Rows are points. The ring and each string are closed loops that go straight from each point to the next, and from the last back to the first. Before rounding, they use only three directions, however many columns there are. Count how often each string passes through the ring. Passing back the other way cancels.

Ring (8 x 4):
[[ 32  11  10   0]
 [ 22  43  16   2]
 [ -4  62  18   6]
 [-45  52   7  15]
 [-56  21  -6  18]
 [-46 -12 -14  17]
 [ -8 -35 -10   9]
 [ 15 -26  -3   4]]
String, 8 rows:
[[-36  22 -13  15]
 [-55  39 -28  21]
 [-71  46 -17  22]
 [-80  30  20  19]
 [-60  12  28  14]
 [-80  12 -12  23]
 [-71  14 -34  24]
 [-37  23 -39  18]]
Times through: 0

Ring:
[[ 82   8  22  24 -46  13]
 [ 78  60  12  29 -48  13]
 [ 21  82   0   6 -31   7]
 [-15  62  -2 -13 -17   2]
 [-33 -12  -3 -30  -3  -4]
 [ -9 -40   4 -23  -9  -2]
 [ 54 -31  20   7 -33   8]]
String, 16 rows:
[[ 28   6  30   0 -31  11]
 [ 35 -14 -14  -1 -21  -2]
 [ 56 -52 -16   3 -22  -3]
 [ 68 -51  -3   9 -29   1]
 [ 63 -33 -27   9 -24  -5]
 [ 45  -2  -1   6 -28   3]
 [ 53   4  39  11 -41  16]
 [ 82 -10  67  23 -55  25]
 [ 92 -25  47  25 -51  19]
 [ 86 -37   6  19 -38   6]
 [ 51 -15 -11   6 -26   0]
 [ 40  -5   1   3 -27   3]
 [ 36  -1  43   3 -36  15]
 [ 44 -39  45   2 -35  14]
 [ 42 -52  41  -1 -32  12]
 [ 32 -16  58   0 -37  18]]
Times through: 1
String (8 x 6):
[[-45  76  15 -24 -14   5]
 [-26  73  25 -15 -21   9]
 [  4  37  16  -7 -24   7]
 [ 13  25  12  -5 -25   6]
 [-27  30  24 -21 -16   6]
 [-75  25  21 -44   0   1]
 [-68  26 -13 -41   6  -8]
 [-53  43 -31 -33   4 -11]]
Times through: 0

Ring (8 x 8):
[[ 29 -22 -37 -17   7  50  -5  34]
 [ 32  -6 -49 -29  18  42   5  11]
 [ 18  19 -42 -28  10  24   4 -26]
 [-12  38 -16  -9 -19   3 -11 -54]
 [-39  42   4  12 -46 -15 -20 -50]
 [-51  23  13  30 -63 -16 -24  -8]
 [-30  -3   7  25 -50  10 -26  23]
 [  4 -24 -11   6 -22  39 -21  40]]
String:
[[-50  49  -6  15 -49 -32  -6 -38]
 [-37  34  -9  11 -41 -16  -8 -24]
 [-33  29  -8  11 -40 -11 -10 -18]
 [-29  24  -9  10 -37  -6 -11 -13]
 [-16  12  -6   6 -31  12 -19 -11]
 [-32  19  -6  14 -41  -5 -13  -5]
 [-24   9   3  15 -42  10 -25  -4]
 [-25  -6  23  26 -54  23 -44   4]
 [-47 -10  25  43 -71   4 -37  37]
 [-46   0  -1  33 -57 -10 -12  46]
 [-28   5 -13  16 -38  -1  -7  26]
 [-29   2 -13  18 -40  -1  -7  34]
 [-28 -20   6  30 -51  16 -25  53]
 [-34  -9   0  29 -51   4 -17  47]
 [-28   7 -10  16 -39   0 -10  20]
 [-16   1   0  12 -36  19 -25   5]
 [-23  -7  22  25 -52  25 -44   2]
 [-59  13  28  43 -76 -13 -35   4]
 [-85  41  17  47 -85 -52 -15  -3]
 [-63  40   2  29 -63 -39  -8 -13]
 [-72  51   8  32 -70 -47 -11 -29]
 [-77  58  25  36 -79 -45 -27 -58]
 [-43  37  19  20 -56  -9 -34 -53]
 [-22  22  12  10 -41  12 -35 -43]
 [-44  45  22  18 -57 -11 -37 -70]
 [-64  64   9  21 -62 -43 -16 -67]]
Times through: 2
String (25 x 8):
[[-13   3   0  10 -34  20 -26  -3]
 [-19  12 -10   8 -32   7 -14  -2]
 [-20  11  -1  11 -37  11 -23  -8]
 [-46  31  -8  19 -48 -23  -6  -8]
 [-70  49   7  31 -69 -45 -11 -28]
 [-73  57  23  33 -76 -42 -27 -58]
 [-39  36  21  18 -54  -4 -38 -60]
 [-18  21  -3   5 -32   9 -21 -29]
 [-27  32 -14   4 -32  -8  -7 -26]
 [-44  56 -14   6 -39 -32  -1 -51]
 [-45  65   6   7 -47 -26 -20 -90]
 [-29  42  10   6 -41  -1 -31 -70]
 [-22  28   7   6 -38   8 -30 -49]
 [-17  19  -5   4 -31   9 -19 -23]
 [-45  42  -8  14 -46 -26  -6 -28]
 [-68  51   9  29 -67 -43 -14 -36]
 [-58  39   2  26 -60 -33 -11 -18]
 [-76  39  17  42 -79 -43 -19 -11]
 [-52  14  26  37 -71  -8 -36  -4]
 [-17   1   9  14 -40  22 -33  -4]
 [-21   7  -3  12 -37  10 -19   3]
 [-42  14  -9  23 -49 -15  -6  22]
 [-52   3   9  38 -66 -13 -19  38]
 [-39 -10  23  37 -64  11 -38  28]
 [-24  -7  18  25 -51  23 -40   9]]
Times through: 4
